Rows are points. Any point is a mix of the corners, with weights that add up to 1. It lies inside the corners' shape when no weight is negative. Say inside or outside, and name the corners with a negative weight.
(in the rows, 128 means zero)

Corners:
(1): [ 84 159 172]
(2): [165 141  72]
(3): [ 90 109 201]
(4): [196 158 108]
Points:
[ 69 131 190] -> outside (4)
[ 80 138 198] -> outside (2)
[182 135  93] -> outside (1)
[ 99 124 183] -> inside
[182 162  81] -> outside (3)
[174 151 106] -> inside

Corners:
(1): [100 128 143 154  79 168  54  92]
(2): [138 122 122 172 116  86 138  75]
(3): [196  52 112  48 159 119 188 123]
(4): [151 172 161  85 156  77 242 161]
(5): [136 126 160 238 249  95 122 123]
(6): [178  94  56 105  71 188 134 124]
(7): [139 114  58  75 132 128 138 110]
(8): [173 142  98  87  85 186 117  44]
(9): [158 178 151 169 126  83  79 136]
Points:
[162 126 119 154 138 122 137 110] -> outside (1, 7)
[158 146 125 131 121 115 129 120] -> inside
[171 111 107 113 169 110 168 112] -> outside (1)
[158 132 118 141 126 121 105 113] -> outside (4)
[160 125 129 133 132 132 136  96] -> outside (7)

Corners:
(1): [ 48 144 110 132  93  57 184 202 112 145 183  51]
(2): [131 131 124  62  66 101  92 178 104 116  51 171]
(3): [143 184 102  98 203 165 178  90 164 172 122  40]
(4): [173 131 126  76 186 119  58 185 111 173 193  64]
(5): [ 26 143 127 127  81 132  91 188  85 112 155  86]
(6): [142  45  41 209 191 167  96  75 144 106 182 163]
(7): [131  24 146  87 116 145 192 134 169 104  84 110]
(8): [ 43 143  82  71 189 101  65 172  70  82  38  89]
(9): [ 74 106 128 145  65  82 153  67 103  40 194 129]
(10): [158 114  42 149 199 173 107 205 177  75 206 171]
(11): [169 165 133 195 115 113 131 199 156 111 178  74]
(12): [ 88 128 155 162 189 125 133 113  73 106 134 147]
(13): [183  94 104 110 148 169 186 151  73 163 117  43]
Points:
[118 120 103 111 135 124 136 157 128 125 138  79] -> outside (12)
[109 130 125 138 148 121 128 154 104 118 147 101] -> inside
[ 26 128 117  73 106  71  95 106 112  98 117 104] -> outside (10, 11, 12, 13)
[135 110 117 133 112 135 152 147 128 123 167 107] -> outside (8)

Corners:
(1): [116 121 143  90 136  95  85 132  75  85 129 151 166 178 129 140 119 192
 157 121]
(2): [179 123 177  84 172  74  98 129  60 178 133 182 112  95 134  51  77  95
 203  78]
(3): [135  85  94 126 158  95 110 171 139 106 128 139 164 130 180 161 103 109
 127  96]
(4): [108 128 105 116 115 143 146 172 148 112 156 165 194 121  77 150 160 186
 143 114]
(5): [ 71 151 137 100  93 123 126 165 129 103 148 193 192 169 117 166 101 105
 141  79]
(6): [ 66 132 210 128 125 111 197 108 159 177  10 111 171  98  68 182 190  94
 115 163]
(7): [120 183 219 172 160 155 172  92 192 179  44  70 152 124 106 116 185  89
 167 131]
(8): [112 139 152 100 133 109 178 162 162  41 128 183 142 145 112 167 132 148
  84 138]
(9): [119 118 197  88 172  41  57 165 106 193 155 122  58 156 112  66 157  98
 197  89]
(10): [104 189 148 153 121 128 180  58 173 161 100  89 154 108  84 212 175 105
  94 139]
(11): [138 169 180 155 112  80 121 137  98 136 103 101 160 103  99  97 197  37
 134 159]
(12): [125 110 156  80 146  98 144 174  53  81 169 110 127 137 103 118  82 111
 203  81]
(13): [180 103 156  52 100  58  98 132 125 123 172 125 131 133 159  90 131 123
 227 123]
(14): [175 135 121   7 161 125  58 134  89 138 102 130 126 132 122  70 136  85
 177  92]
(15): [ 33 172 149 123  79 154 199  60 173 129  72  97 163  46 150 125 211 145
  84 162]
(16): [149 117 141 115 114  67 113 106 116 144  53 124  61 118  94  64 147  84
 191  88]
(17): [149 127 201 107 129  74  52 135 146 160 112  75  98  89  92  64  91  73
 179 144]
(18): [144 113 163 131 114 171 105 188 106  89 160 194 113 142 148 203 130 134
 165 111]
(19): [110 116 164 123 177 113  95  77 140 158 115 137 122 121  79  88 165  61
 201 157]
(20): [149  63 120  72 122 138 122 164  97 126 175 155 139 207 134  96  62 137
 130 131]
(21): [ 70 222  93  77  93 154 185 139 155 151  79 138 132 106 143 125 132 157
 185 208]
Points:
[162 104 155 133 153 106 107  93 132 135 110 136 122 115 132 101 205 118
 131 118] -> outside (5, 6, 12, 17, 21)
[141 111 175  84 170  57  67 124  82 168 111 106 111 137 106  30 112  48
 232 123] -> outside (4, 8, 10, 15, 18)
[152  93 172 107 144 101 110 146  98 114 128 140 136 124 115 102 126 104
 164 102] -> outside (5, 9, 10, 21)
[121 117 160 113 136 116 126 128 126 130 120 134 142 135 111 120 133 111
 137 118] -> outside (13, 21)
[136 128 224 134 126  97 127 123 120 210  86  85  75  83  97  15 165  75
 234 163] -> outside (1, 3, 5, 8, 10, 14)
[113 142 153 100 134 101 118 139 122 141 118 132 127 134 121 117 140 123
 166 128] -> inside
[125 130 145  90 125  95 117 144 111 119 134 144 129 120 119 125 135 117
 165 118] -> outside (7, 20)

Corners:
(1): [148 112 120 121 134 176 139 106 127 166 145 120 127 137 161 118 121  95
 219  87]
(2): [ 88  88 101 119 185 151 204  92 126 171 145 146 122 116 101 171  98  99
 165 128]
(3): [127  68 110 116 171 172 151  99 109 162  82 166 112 146 117  74  39  84
 198 132]
(4): [100 161 164 196 160 178 134  80 130 162 112 159 153 128 116 138 112  93
  96 121]
(5): [154 102 137 157 138 108 164  83  96 165 171 154 195  98 125 133 155  67
  86  95]
(6): [162 186 113 100  93 104 154 168  58  44 171 110 150 205  88  98 144 145
 138  64]
(7): [119  77 152 154 164 129 147  72 128 162 134 123  93 154 229 150  98 118
 144 152]
(8): [ 56  89 106  98 183 162 132  57  91 152 131 108 138 101 196  99  82  94
 146 135]
(9): [132  88 104 150 222 168 117  94 146 121 129 166 149 120 182 155  94  87
 201 148]
(10): [200 155  95  76  58 124  93 220  84 118 164 108 112 175  90 105 119 145
  92  91]
(11): [162 136 169 145  44 115  79 180  65  39 178 137 103 139  96 113 195 163
  60  55]
(12): [180 180 151 132 127 114 115 185   7  98 181 136 113 183  64 124 214 137
 101 104]
(13): [118 146 147 141  82 151 155 172 125 179 153 203 169 119 124 117 103 128
  97 171]
(14): [232 191 193  63  64 112 110 210  58  48 147 147 107 133  84 144 192 148
  72  83]
(15): [104  66  84 140 165 129 156  84 139 164  77 146 153 128 174 129 115  59
 178 147]
(16): [123 155 210 149 140  80 122 149 127 161 130 139 121 137  99 109 135 110
 102  91]
(17): [130  80 148 136 154 127 118  70 104 146 102 129 200  76 122 145  79 113
 168 156]
(18): [120 128 127 126 168 106 140  44 129 151 122 161 157 109 111 114 118 163
 128 134]
(19): [143 114 128  80 130 209 154 159 109  65 150 107 141 185 117  53 150 138
 124 148]
(20): [146 133 117  35 105 179 118 139  86 125 189 156 154 215  87 126 134 121
 150 137]
(21): [124  72 105 113 161 159 172 102 102 175 126 149 206 149 174 139 113 146
 150  61]
Points:
[108  91 115 116 148 149 139 105 126 144 132 134 135 143 156 111  95 117
 169 126] -> outside (4, 5, 12, 14)
[157 145 148 116 128 114 124 140  98 103 140 138 135 169  96 142 157 141
 105 106] -> outside (1, 3, 5, 8, 13)
[135 131 132 125 137 142 136 130  99 119 133 135 132 146 129 117 122 129
 141 112] -> outside (5, 20)
[168 153 152  77  72 116 120 191  44  80 186 116 153 178 108 111 192 145
  63 101] -> outside (1, 2, 3, 4, 9, 18)
[ 86 109 135 145 165 147 157  67 134 124 146 141 163 131 145 118 120 107
 126 152] -> outside (1, 3, 10, 12, 14, 21)
[122 107 124 127 138 147 145 112 108 143 139 133 145 144 129 113 117 114
 139 121] -> outside (9, 14)
[147 137 129 113 121 135 136 140  84 106 154 134 141 162 111 115 141 124
 132 105] -> inside

Corners:
(1): [137 133 116  93 124 187 123 124 140 133 121 146 110 182 118 174 126 151
 145 127]
(2): [117 144 119 116 158 225 142 150 124 118 249 130  95 116 127 134 133 125
 140 113]
(3): [109 137 132 140 130 142 116 147 125 107  87 138  85 121 159 133 115 148
  43 148]
(4): [118 169 143 111 109 110 128 149 136 125 134 140 151 160 241 137 187 119
 139 157]
(5): [ 93 158 125 124 137 142 125 116 149 108 108 121 141 116 117 163 120 135
 151 121]
(6): [120 145 170  93 121 114 148 138 126 143 155 137 108 117 154 129 121 151
 130 145]
(7): [169  77 119 168 148 123 114 158 115 104 205  87 120 103 122 143 118 128
 136 137]
(8): [116 171 160 126  79 100 123 131 117 117 104 140  98 141 139 155 167  71
 132 155]
(9): [166 115 110 122 133 104 187 141 129 107 121 118 110 111 149 126 160 151
 111 144]
(10): [108 144 108 114  81 100 109 114 118  99  92  93 143 155 137 123 102 110
 120 156]
(11): [133 128  92 155 120 140 115 131 141 169 171 140 120 121 118 142 121 149
 138  19]
(12): [129 105  97 108 104 115 163 166 115 127  93 112 230 119 122 123 104 106
 137 137]
(13): [ 95 114  82 215 108 115 146 130 147 138 103 135 162 152 128 115 123 125
 145 167]
(14): [116 143 138 116 137 110 139  93 122 105 100 121 124 210 122 184 117 141
  54 168]
(15): [129 164 112 120 155 169 143 122  88 165 107  92 139 119 160 126 124 148
 127 138]
(16): [131  93 120 113 140 111 106  99 140 132 109 105 147 130 115 130 116  76
  99 166]
(17): [122  45 120 121 137 136 150 132 123 135 104  34 121 108 109 138 105 121
 126  70]
(18): [131 162 154 110 112 106 112 140 137 114 100 111 153 179 128 122 219 155
  59 166]
(19): [ 99 109  97 131 148 112 146 107  80 142 107 156 123 113 147 151 166 168
 142 160]
(20): [ 99 141  91 107 128  92 148 166 142 162 111  95 127 108 110 146 122 138
  84 151]
(21): [ 99 159 128 145 142  94 119 157 114 117 106 145 115 170 127 120 124 112
 145 139]
Points:
[116 134 128 125 128 127 128 138 122 122 127 114 128 136 135 140 133 124
 119 152] -> outside (9, 11)
[135 141 153  85 140 159 112 153 131  96 137  84  80 131 138 148 140 108
 113 146] -> outside (6, 11, 12, 13, 14, 19)
[104 123 105 136 127 136 128 135 128 137 123 118 145 134 130 139 104 126
 134 130] -> outside (8, 9, 18)
[114 133 115 124 127 127 144 145 131 132 124 108 132 124 138 137 104 115
 126 152] -> outside (11, 18, 19)
[108 146 110 119 123 134 135 125 125 128  96 121 140 151 134 142 141 128
 111 141] -> outside (6, 7)
[122 130 124 131 151 141 136 133 134 137 148 128 107 137 138 146 142 151
 114 126] -> outside (8, 10, 12)
[117 150 121 135 132 149 128 131 127 108 163 161 114 136 146 144 119 120
 138 143] -> outside (15, 17, 18, 20)
[126 131 109 145 138 140 120 131 144 119 132 103 119 156 138 138 133 136
  92 129] -> outside (6, 8, 12, 19)

Corners:
(1): [130 131 151 126 128 136 133 133 128 131 107 152 112 135 104 137 109 147
 130 129]
(2): [132 152 126 109 143  98 121 144 128 121 145 124 140 147 115 116  82 144
 122 144]
(3): [152 137 137 130 110  76 136 173 117 104 116 121 130 144 167  98 113 169
 133 114]
(4): [106 131 132 151 149 124  90 132 134 122 130 130 150  92 130 132 148 116
 141 126]
(5): [119 140 109 136 121 133 123 122 133 108 118 131 130  91 109 150 107 132
 171 117]
(6): [138 175 135 127 130 135 141 142 119 106  99 143 125 128 103 126 100 144
 130 133]
(7): [133 154 141 116 134 106 128 138 120 138 144 150 143  48 144 147 139 157
 166 103]
(8): [138 186  96 143 138 127 139 170 132 122 116 118 137 127 147 149 125 130
 150 128]
(9): [104 190 118 108 126  67 249 150 130 116  92 129 126 136 109 145  86 148
 138 143]
(10): [142 119 134 130 149 117 100 123 127 120 114 135 125 149 106 106 133 144
 129 134]
(11): [124 126 145 150 139 148 100 119 127 120 133 132 132 139 102 120 134 117
 148 125]
(12): [143 128 132 140 134 169 120  97 127 112 106 117 108 150 105 144 123 119
 117 149]
(13): [127 176 100 138 122 116 140 143 122 116 114 146 168 136 156 132 122 147
 137 139]
(14): [145 143 154 155 123 137 115 119 107 124 107 145 120 134 102 161 114 158
 137 137]
(15): [ 97 172 118 132 134 132 138 124 137 111 126 132 117 112 101 154 120 128
 134 111]
(16): [122 129 143 121 125 118  94 131 111 128 113 125 128 145 114 114 142 127
 118 124]
(17): [123 123 147 113 125  88  82 140 142 106 152 124 154 133 124 118 143 124
 134 114]
(18): [147 113 121 141 131 111 102 152 113 110 136 118 169 137 130 126 137 157
 134 114]
(19): [147 129 122 158 131 135 112 112 125 137 113 137 135 141 107 136 127 120
 116 131]
(20): [134 120 151 139 141 143 120 116  90 108 125 181 112 141 103 148 131 127
 132 140]
(21): [132 144 111 150 115 149 118 119 144 137 144 137 131 100 111 142 135 116
 141 149]
Points:
[135 136 128 142 129 130 111 135 120 118 119 136 133 133 118 131 120 141
 136 127] -> outside (7, 9, 12, 17)
[130 132 133 136 126 133 110 127 121 118 128 144 136 109 125 139 138 132
 135 123] -> outside (2, 8, 9, 10, 11, 14)
[139 135 141 128 131 118 136 122 113 124  98 142 121 140 114 126 112 146
 122 138] -> outside (8, 11, 15, 17, 18, 21)
[129 141 129 135 133 122 118 132 126 117 122 133 134 123 117 132 121 137
 138 128] -> inside
[133 141 129 133 130 123 124 130 127 121 122 133 129 128 113 134 121 134
 133 132] -> outside (11, 13)
